Each row is a point. Each copy is the shape, with its points in the same order, stretched, turned, moved and blurred by noise. Say if it was mirrored as well.

Shape (5 x 2)
[[ 12 -32]
 [-20   4]
 [  4  18]
 [-10  19]
 [ 15 -62]]
Copy 1 (5 x 2)
[[-13 -26]
 [-13  16]
 [  9  13]
 [ -2  22]
 [-24 -49]]
Copy 1 is: only turned
Copy 2 (5 x 2)
[[-24 -47]
 [ -7   5]
 [ 18 -15]
 [ 10   3]
 [-43 -69]]
Copy 2 is: only turned
Copy 3 (5 x 2)
[[ 23  13]
 [-27  10]
 [-24 -14]
 [-32  -1]
 [ 41  28]]
Copy 3 is: mirrored

Shape (9 x 3)
[[ 34  -5 -32]
 [ 36   7   1]
 [-13 -36  18]
 [ 43 -17  47]
 [ 11  31  -3]
 [-36  23  26]
 [-22 -28  19]
 [-10 -24 -24]
 [ 12   4   1]]
Copy 1 (9 x 3)
[[ 28 -36 -38]
 [ 36 -12 -11]
 [-43 -14   4]
 [ 22 -10  45]
 [ 25  14 -36]
 [-31  42 -23]
 [-47  -5  -3]
 [-28 -28 -42]
 [ 10  -4 -20]]
Copy 1 is: only turned
Copy 2 (9 x 3)
[[-23 -25 -51]
 [-10   6 -42]
 [-46  -1  24]
 [-32  44 -26]
 [ 16   4 -19]
 [ 11  12  43]
 [-42  -4  32]
 [-36 -38   1]
 [-10  -1 -16]]
Copy 2 is: mirrored
Copy 3 (9 x 3)
[[ 43  18 -25]
 [ 23  14  10]
 [  8 -47   3]
 [ 28 -19  44]
 [ -6  31   5]
 [-43 -10  10]
 [ -5 -46  -3]
 [ 16 -18 -28]
 [  9   1   3]]
Copy 3 is: only turned

Shape (11 x 6)
[[ -1  -1  18  20  24 -48]
 [ 36 -11   6  33  -5 -16]
 [ -3   3 -20 -10 -36  13]
 [-12  17   9  38  23  37]
 [ 31   3  32   4   4 -14]
 [ -6  21   3  11   6  12]
 [-36  28 -37 -36  28 -54]
 [ 15 -31 -28  -4 -19   8]
 [ 39  19   2 -19   7  32]
 [ -4  30 -37  25 -23  23]
 [ 34  -8 -38 -25 -38 -46]]
Copy 1 (11 x 6)
[[  9 -34  33  29   0 -51]
 [ 19 -39  16  52   6   1]
 [ -6 -25 -45 -14  15  17]
 [ 27  40   6  14 -27   5]
 [ 18 -23  35  25  34  -4]
 [ 12  11 -10   5   4  -9]
 [  4 -35 -52 -26  14 -83]
 [ 20 -56 -34  -5  -8  29]
 [ 46   3 -16   5  41  31]
 [  2  10 -64  19  -2   4]
 [ -2 -90 -53  14  45 -10]]
Copy 1 is: mirrored
Copy 2 (11 x 6)
[[  3 -30   4  18  47 -30]
 [ 35 -19 -19  29  11 -12]
 [-13   9  -3 -15 -40  -3]
 [  6  14  18  10  35  49]
 [ 36 -27  11  -1  19 -19]
 [  0  12  12  -9  16   8]
 [-67 -15 -10 -40  39 -30]
 [  0 -32 -19   6 -38   6]
 [ 28 -16   5 -38   7  23]
 [-13  37 -25 -16  -6  22]
 [ -6 -31 -49 -18 -40 -50]]
Copy 2 is: only turned
Copy 3 (11 x 6)
[[ -7  50  32   9   6 -39]
 [-11  25  24  21 -25  -5]
 [  7 -17 -27 -17 -20 -13]
 [ -7  36  17 -24  18  34]
 [ 15  18  36   5 -17 -15]
 [  9  14   3 -24   2   7]
 [ 44  13 -35  -6  40 -55]
 [ -3 -23 -17  21  -3  -6]
 [ 51 -10  -4  -3   2  32]
 [  5  10 -37 -28 -13  10]
 [ 19 -22 -40  25 -44 -52]]
Copy 3 is: only turned
Copy 4 (11 x 6)
[[-11  -9  54   7  21  -4]
 [ 38 -15  29  11 -12   0]
 [-15  19 -17  -4 -35  -4]
 [ 14 -28 -17  11  28 -38]
 [ 25   3  31 -23   5  -8]
 [ -3   3  -2   3  13 -28]
 [-62  54  25  20  32  12]
 [  6   2 -12   8 -28  34]
 [ 42  20 -18 -17  16  -3]
 [  4  19 -22  35 -23 -32]
 [ -1  52  25  17 -48  37]]
Copy 4 is: mirrored

Shape (13 x 8)
[[ 26 -34 -57   7  28 -12  33   0]
 [ -2   8  18  12 -25   9 -12  -9]
 [ 22 -27  12 -20  -2 -49   8  11]
 [ 14 -22   6  -5   8  29 -17  18]
 [-11  42  11 -13 -33   9 -12 -31]
 [ 44 -23  -7  14   4 -34  35  -4]
 [ -2 -32  -8   0 -36 -11  27  30]
 [ 38 -49  -4  38   7 -55   9  23]
 [-10 -28  14  22  -8 -34   1   7]
 [-34  20  10 -14  10  25 -20 -28]
 [-18  39  22  -1   6   3  51 -16]
 [ 11  -9 -17  13  -1 -56  26  21]
 [-25  -4   4 -17  -6  38  16 -53]]
Copy 1 (13 x 8)
[[-15 -16  51  51  25 -52 -29  29]
 [-14  11  -9 -18  13  34 -12  -6]
 [ 10 -16  43  15  -9   1 -15 -58]
 [-55   3  36 -19 -17  18 -18   9]
 [ 24  45 -44 -17 -11  34 -21   9]
 [ -4   1  52  53  34 -11  -7 -24]
 [-36 -38   5  24   6  12   1  -9]
 [-31 -45  63  30  48 -29 -30 -65]
 [ -8 -37  21 -11  36  -1 -21 -40]
 [ 17  31 -12 -49  -7  15 -26  33]
 [ 36  46  -2   7  15   0  50  26]
 [  1 -24  16  32  21 -46  -6 -43]
 [ 31  26   6 -15  19  46 -24  66]]
Copy 1 is: only turned
Copy 2 (13 x 8)
[[ 55  -7   0   8  -5 -39  38  19]
 [-31   8  10 -12  -2  10 -20 -31]
 [ 17  17  28  14  21  17   9  23]
 [-26 -25   7 -31   8   2  16   7]
 [-26  31 -22 -20  -7  22 -58 -37]
 [ 44  -1  36  23  -9   7  17  -2]
 [  3  22  13   8  34  -7  39 -24]
 [ 15   2  73  43   2 -26  45  14]
 [-10   5  34  28  27 -15   5  -7]
 [-31   1 -41 -24  16   0 -51 -11]
 [ 14 -11 -52  16  10  39 -30 -29]
 [ 21  28  17  46   0 -10  30   5]
 [  8 -14 -30 -41  35   3 -57 -34]]
Copy 2 is: only turned
Copy 3 (13 x 8)
[[-38  29   4 -22  38 -34 -27  -9]
 [ -6 -16 -24  -4  -3  12  29  14]
 [-10   2  23   5  29 -27  38  15]
 [ -8 -19 -13  22  26   6  -5 -14]
 [ 20 -14 -17 -29 -40  20  47  11]
 [-29  37  -5 -13  45 -22  16  23]
 [-39 -25   6 -23  33   0  26   6]
 [-59  20   1  24  57 -39   6  24]
 [-28 -25  -1   8  16 -25  13  26]
 [ 30 -36 -14  -3 -36   0   0   3]
 [ 25   0  -1 -44 -11  22  11  45]
 [-39  13  26 -14  20 -19  16  24]
 [ 30 -32 -35 -36 -14  -8   6   4]]
Copy 3 is: mirrored
